Each row of a before or after table is a point. One or more steps were done to the points. Then noise was added and the rows were shuffled. The steps act on columns, c1 being the first. Name the steps. A step turns or swaps two columns, mirrors them in a line or flattens them onto one, adds a multiple of one to another, or multiplies or shifts one. Angles are multiples of 10 degrees, from the lower column toward the higher: turns from -170 to 170, lines from 10 to 170 but not 90. Use the fewest steps. Two steps may share a column if one is a turn and the other turns, adds or multiplies; they go together, in the order done. Otherwise the lowest column goes first.

Before:
[[-7.7 -1.9]
 [ 0.8 -4.2]
 [-3.2 -6.4]
 [ 2.9  5.6]
 [ 5.4 -3.2]
 [-8.0 -2.5]
 [-2.8  1.0]
 [ 2.6 -0.6]
 [ 3.8  6.8]
 [-2.5 -1.4]
 [-0.9 -0.4]
 [ 3.4  3.0]]
After (12 x 2):
[[-6.4  0.6]
 [-3.1  0.6]
 [ 0.9 -0.2]
 [-2.8  0.7]
 [ 2.4 -0.7]
 [-6.2  1.9]
 [ 1.9 -0.6]
 [ 2.9 -0.9]
 [-0.6  0.1]
 [ 5.7 -0.6]
 [ 1.6 -0.3]
 [-2.6  0.0]]
Steps: flatten c1 and c2 onto the line at 170 degrees

Before, 13 rows:
[[-3.3 -1.7 -2.6  4.8 -3.5  2.1]
 [-0.6 -1.4 -0.2 -4.7 -4.5  0.8]
 [ 2.1 -1.2  0.5  1.6  0.7  3.1]
 [-1.4  0.9 -4.7  7.9 -0.3  1.3]
 [-0.9  0.6  2.1 -5.4  1.7  0.5]
 [ 0.8 -0.9  0.8 -2.6  0.9 -1.7]
 [ 1.3  3.7  1.5 -4.1  1.6 -1.2]
 [-2.3 -2.3  3.8 -4.4  0.8 -1.0]
 [-0.7 -0.9  2.3  1.1  0.2  2.8]
 [ 0.0  0.4  1.7 -4.9  0.8  0.6]
 [ 0.5  1.4  3.5  0.2 -3.3  1.1]
 [-1.0  1.2  0.7 -0.2 -0.2  2.6]
 [-2.2 -0.5  0.3 -1.2 -2.9  3.9]]
After (13 x 6):
[[ -0.2   0.4   0.5 -12.2   0.9   1.6]
 [ -0.6   0.5   1.9  12.1  -3.4  -2.5]
 [ -0.4   0.6   1.3   0.4  -3.4   3.7]
 [  0.4   0.1  -0.8 -11.0   0.9   3.7]
 [ -0.6   0.9   0.6 -13.6   1.8   2.0]
 [  1.4  -2.1   3.1   4.2   0.6   0.5]
 [  0.6  -0.7   0.8 -11.8  -4.6   0.1]
 [ -1.0   1.1   1.2  19.5  -0.1  -5.0]
 [  0.7  -1.0  -1.7  -6.4   0.8   0.9]
 [ -1.0   1.2   2.5  -0.4  -0.1   0.8]
 [ -1.6   1.5  -1.2 -10.3   1.9   1.4]
 [ -1.1   0.7   3.8  -2.8  -2.8   0.4]
 [  0.0  -0.3   3.0   2.9   0.2   2.3]]
Steps: flatten c1 and c2 onto the line at 130 degrees; swap c3 and c6; multiply c4 by 2.5

Before (11 x 11):
[[-4.3 -0.6  0.8 -3.0 10.4 -0.3  1.7  5.0 -4.5  3.5  7.8]
 [ 1.2  1.8 -3.6  7.8 -5.0  3.3  3.4  5.3  2.4  4.1 -1.2]
 [ 1.6 -4.4 -2.0  3.5  2.0  3.3  3.0 -1.2  6.2  1.4 -0.7]
 [-0.7 -0.2  0.8  0.3  4.6  1.2 -0.3 -1.1 -8.3  3.5  3.4]
 [ 3.7 -8.6 -1.1  6.8 -2.5 -1.6 -0.8  3.5  4.1  2.7 -2.5]
 [ 1.4  0.0  5.1  0.7  3.6 -4.8 -0.3  1.0 -2.1 -3.5  3.8]
 [-0.4 -3.4 -3.8  4.1 -0.6 -2.2  1.5  2.0  2.8 -2.1 -5.9]
 [-5.5  0.2  4.2  4.3  6.1  0.9 -3.0  0.1 -3.1  0.2  2.2]
 [-2.0  4.8  2.7 -1.7  1.1 -2.5 -5.4  0.9 -0.5  1.9 -0.2]
 [ 0.4 -5.1 -6.6  5.6 -3.0  3.1 -0.4  2.2  2.5  0.0  2.9]
 [-1.2 -6.2 -3.9  6.9  2.7 -4.0  2.4 -2.7  2.8  3.1  3.2]]
After:
[[-0.5  3.1  0.6  2.9 -3.8 -1.3 -0.4  1.5  8.3 -0.2 -3.6]
 [ 0.2 -3.9 -3.6  1.9 -3.4  3.9  3.0  1.3  1.4 -0.2 -4.9]
 [ 0.5  1.6  1.8 -1.3 -3.7 -0.6 -4.2 -3.5 -5.8 -4.0  1.2]
 [ 0.0 -0.1  7.1 -6.4 -1.8 -3.2 -2.0  1.4 -2.7 -5.6  0.0]
 [ 0.2  3.7  2.9 -9.4 -1.5 -0.6 -4.8  4.3 -4.7  1.7  2.3]
 [-1.1  2.2 -2.7  1.5  0.3 -1.9  6.4  0.8  0.2  4.9 -1.0]
 [ 0.0 -2.3  2.0 -4.0 -2.3  2.5  0.2  1.1 -3.1 -3.8  6.9]
 [-0.4  3.0  4.7 -3.5 -6.4  4.2  1.0 -3.5 -1.9 -6.5 -1.8]
 [-1.8  0.0 -3.4  0.3 -7.4 -2.9  1.9  1.0  3.1  0.4 -3.8]
 [ 1.5  2.9 -0.2 -7.2 -2.4  0.6  1.6  1.9 -4.9 -8.8  2.3]
 [-1.8  3.4  1.4  9.0 -5.9  0.9 -1.2  6.3  2.4 -0.3 -7.4]]
Steps: multiply c1 by 0.4; swap c2 and c10; turn c3 and c11 by -160 degrees; turn c4 and c5 by -140 degrees; turn c6 and c7 by -140 degrees; mirror c8 and c9 in the line at 170 degrees

Before (10 x 18):
[[ 1.9  7.4  4.5 -5.2 -5.1 -3.5  3.7 -0.1  5.1 -4.8 -1.1  0.7 -0.1 -0.3
   3.9 -2.0 -4.6 -4.4]
 [-2.0 -5.3  1.3 -0.5  4.0 -3.0  0.7 -2.0 -0.2 -0.9  4.6 -4.3 -1.0  0.8
   4.7  5.7 -0.7 -0.5]
 [ 7.2  1.1  5.7  0.1 -2.1 -2.7  2.8  1.3 -0.5 -0.3  3.1 -0.4  4.3 -1.6
   0.6 -3.0 -3.3 -1.8]
 [-0.4 -1.6 -1.8 -0.5 -3.4 -4.7 -3.5 -1.0  2.9  5.6 -2.4  2.6  3.1  2.1
  -0.1  2.8 -5.4  4.2]
 [-5.8 -3.3 -0.9  1.6  0.9  0.0 -1.5 -5.9 -2.6  0.4  5.6 -5.5  1.4  5.6
   2.3  4.1  0.7 -3.8]
 [-0.7 -2.0  2.9 -0.8  2.3  1.3 -2.1 -4.2 -1.9 -2.1  3.2 -2.8  0.4  2.6
  -1.7  4.8  0.9 -2.1]
 [-3.7 -1.2 -0.2  3.4  1.8  1.7 -2.4 -5.7 -2.3 -0.5  4.6 -2.2  1.1 -1.9
   1.7  4.5 -0.1 -2.8]
 [ 1.5 -0.3 -1.9  2.2 -1.8 -9.3 -3.0 -0.3 -0.8  3.4 -0.1  3.8  4.1  1.8
  -1.7  4.6 -2.2  1.4]
 [ 6.3  2.0  5.1  1.6 -1.8  0.1 -0.3  3.4  0.1 -2.8  4.3  3.3  4.1  0.4
   3.0 -2.2  1.8 -0.6]
 [ 0.5  0.1  0.7  0.4 -2.7 -6.3 -5.6 -0.3 -2.3  1.9 -2.6 -0.2  5.8  1.0
   1.8  3.2 -3.2  3.1]]
After (10 x 18):
[[  1.6  -3.0   1.7   0.7  -2.9  -6.3  -0.9  -0.2   0.1   1.9  -5.4  -2.3
    6.0   1.0  -3.7   1.1  -3.1   3.1]
 [ -9.4  -2.2   0.5   8.4   1.5   1.6  -5.5  -5.9  -1.2  -0.6  -0.8  -3.6
    1.2  -1.9   1.3   3.0   0.1  -3.0]
 [ -5.3  -0.4   0.1  -1.2   3.9  -3.1  -3.7  -1.9  -4.8  -1.2  -2.0  -6.8
   -1.4   1.0   5.4   2.9  -0.5  -0.8]
 [ -0.7   2.7   2.8  -1.2  -3.5  -4.0   0.5  -0.9  -1.5   5.7  -2.4   1.3
    3.2   2.5  -3.5   3.2  -5.3   4.2]
 [-14.7  -2.5  -2.7   4.2   0.8   0.3  -5.6  -5.8  -3.6   0.1  -0.7  -5.5
    1.7   5.5   2.6   3.5   0.6  -3.9]
 [ 18.1  -0.7   1.2   0.4  -2.2  -2.5  -1.4   1.3   0.8  -0.5   2.2  -1.2
    4.2  -1.4   3.6  -6.0  -3.5  -1.8]
 [ 15.9   0.1   3.4   3.9  -1.9   0.4  -3.7   3.4   2.0  -2.6  -1.0   0.9
    4.0   0.2   3.3  -5.2   1.6  -0.5]
 [ -1.7  -2.2   1.5  -2.0   2.1   1.3  -3.7  -4.1  -2.2  -2.2   0.9  -5.8
    0.6   2.7  -1.8   1.0   1.0  -2.0]
 [  3.5  -0.5   4.4   5.2  -2.2  -9.7  -1.2  -0.2  -0.1   3.8  -0.1   0.8
    4.3   1.7  -3.1   4.5  -1.8   1.4]
 [  4.6   5.4   1.4 -12.7  -5.0  -3.3   3.0  -0.2   7.3  -4.5  -1.2  -0.6
   -0.4  -0.3   4.7  -4.8  -4.6  -4.7]]
Steps: multiply c1 by 2.5; swap c2 and c9; turn c3 and c16 by -50 degrees; turn c3 and c12 by -50 degrees; multiply c4 by 2.5; turn c7 and c11 by 60 degrees; turn c11 and c15 by 50 degrees
